Rows are points. Each copy is the shape, with its points in the same order, turned, moved and blurred by noise. Some copies are also mirrored. Which?
(in the rows, 128 means zero)

Shape:
[[138 137]
 [153 100]
 [185 144]
 [ 81 128]
 [156 130]
 [ 23 137]
 [188 144]
 [165 141]]
Copy 1, 8 rows:
[[140 140]
 [153 105]
 [183 150]
 [ 80 124]
 [156 133]
 [ 23 130]
 [189 148]
 [163 144]]
Copy 1 is: only turned
Copy 2, 8 rows:
[[127 140]
 [110 101]
 [ 80 147]
 [183 128]
 [107 132]
 [239 131]
 [ 79 145]
 [101 147]]
Copy 2 is: mirrored
Copy 3 (8 x 2):
[[136  91]
 [172 111]
 [164  53]
 [100 136]
 [153  84]
 [ 54 170]
 [166  52]
 [154  70]]
Copy 3 is: mirrored

Shape (8 x 3):
[[132 182  79]
 [126 158 163]
 [ 50  97 207]
 [136 133 115]
 [125 134  89]
 [130 137  66]
 [118 150  64]
 [184 162 106]]
Copy 1 (8 x 3):
[[ 80 122  92]
 [115  82 156]
 [130 128 249]
 [123 126 116]
 [106 145 115]
 [112 151  89]
 [ 91 161  91]
 [123  82  71]]
Copy 1 is: mirrored
Copy 2:
[[157 198 142]
 [ 92 147 194]
 [  9 112 136]
 [135 137 140]
 [153 161 116]
 [172 166 109]
 [157 186 117]
 [174 143 180]]
Copy 2 is: only turned

Shape, 7 rows:
[[117 136  86]
 [ 90 180 196]
 [157 172  93]
 [180  97 196]
 [ 99 105  89]
 [169 140 171]
 [ 80 123 103]]
Copy 1:
[[113 176 122]
 [ 66  74 199]
 [142 171 171]
 [166  41 146]
 [ 91 154  95]
 [147  93 171]
 [ 69 151 109]]
Copy 1 is: only turned
Copy 2, 7 rows:
[[124 143  72]
 [ 66 168 174]
 [148 173  86]
 [184 116 194]
 [107  97  75]
 [161 159 165]
 [ 89  99  96]]
Copy 2 is: only turned
Copy 3 (7 x 3):
[[116 102 170]
 [149 219 148]
 [164  93 195]
 [201 127  76]
 [ 88  95 144]
 [194 142 127]
 [ 86 127 153]]
Copy 3 is: mirrored
Copy 4 (7 x 3):
[[124 152  86]
 [155 177 203]
 [174 131  97]
 [105  64 181]
 [ 92 158  96]
 [144  97 163]
 [ 97 179 107]]
Copy 4 is: only turned

Shape, 9 rows:
[[133 122 131  87]
 [134  90 164 121]
 [110 129  96 139]
 [148 229 134  83]
 [189 114 125 115]
 [108 127 134 124]
 [183  79 144 151]
 [ 60  83 175 209]
 [135 127 201  65]]
Copy 1 (9 x 4):
[[ 84 169 128 117]
 [ 91 119 160  95]
 [121 129 102 147]
 [167 237 165 139]
 [121 155 124  58]
 [104 140 131 136]
 [117 109 133  46]
 [110  23 163 158]
 [ 71 183 205 102]]
Copy 1 is: only turned
Copy 2, 9 rows:
[[162 125  95  81]
 [164 132 147 104]
 [114 142  85 124]
 [102  47  62  46]
 [183  82 103 123]
 [122 136 110 101]
 [185 103 143 155]
 [ 84 179 198 143]
 [175 104 147  31]]
Copy 2 is: mirrored
Copy 3:
[[141 168 153 119]
 [144 121 179 107]
 [102 128 111 133]
 [202 195  84 167]
 [157 146 129  68]
 [129 134 142 143]
 [146 102 149  56]
 [104  27 179 163]
 [192 169 199 135]]
Copy 3 is: only turned

Shape, 9 rows:
[[126 135  98 156 230 161]
 [102 239 135  45  92 139]
 [159 146 102 131 119 148]
 [144 123 107 168  87 125]
 [149  92 100 132  93 108]
 [113 101  94 137 109 138]
 [125 128 159 137 120 162]
 [152 104 159 144 223 123]
 [122 131 155 150  86  82]]
Copy 1 (9 x 6):
[[ 56  90 145 220  83 109]
 [131 153 109  74  33 215]
 [142 136 112 153  86 111]
 [155 160 136 142 127  95]
 [167 115 125 125 138  78]
 [151 111 152 130 110  98]
 [150 121 145 159 126 152]
 [ 58  74 118 194 151 121]
 [128 161 137 103 166 130]]
Copy 1 is: only turned
Copy 2:
[[122  91 192 202 108  89]
 [ 73 168 160 112 134 249]
 [101 108 129 120  82 135]
 [111 124  80 112  88 107]
 [117 108  98  84 121  99]
 [115  95  96 128 133 110]
 [164 121 117 141 104 149]
 [179 116 202 152 115  79]
 [136 178  93  97 126 114]]
Copy 2 is: mirrored
Copy 3, 9 rows:
[[124  36 129 108 129  79]
 [ 92 208  34 136 129  96]
 [144 122 128 152 101 127]
 [161 143 157 188 121 140]
 [146 133 163 162 126 181]
 [100 106 161 171 139 154]
 [122 143 165 136 126  95]
 [154  82 175  59 144  94]
 [174 175 159 152 173 126]]
Copy 3 is: mirrored

Shape:
[[161 119 102  97 103 154]
 [167 104 107  72 140 110]
 [134 135 128  53 135 122]
 [156 222 180 187 115  99]
 [ 80  69 181 196 145 119]
 [119 103 121  67  91 136]
 [ 88  96 129 179 169 154]
 [161  86 109  79 109 116]
 [ 86 179  74 220 123  81]]
Copy 1:
[[179 103 131 109  93 140]
 [202 124 101  87 132 113]
 [154 109  91  66 118 112]
 [ 90 176 113 171  67  39]
 [ 78 135 190 145 192 112]
 [151 117 130  55 111 152]
 [ 94 101 142 163 169 131]
 [200 122 139  78 121 134]
 [ 92 204 100 209 116 155]]
Copy 1 is: mirrored
Copy 2 (9 x 6):
[[ 98 158 123 120 130 149]
 [107 107 125  92 161 155]
 [119 125 156  66 132 147]
 [173 154 109 111  93   8]
 [145  62 171 205  68  99]
 [ 71 129 159  97 110 155]
 [163 108 184 198 115 122]
 [ 82 109 121 111 137 158]
 [125 145 183 187 170   7]]
Copy 2 is: only turned
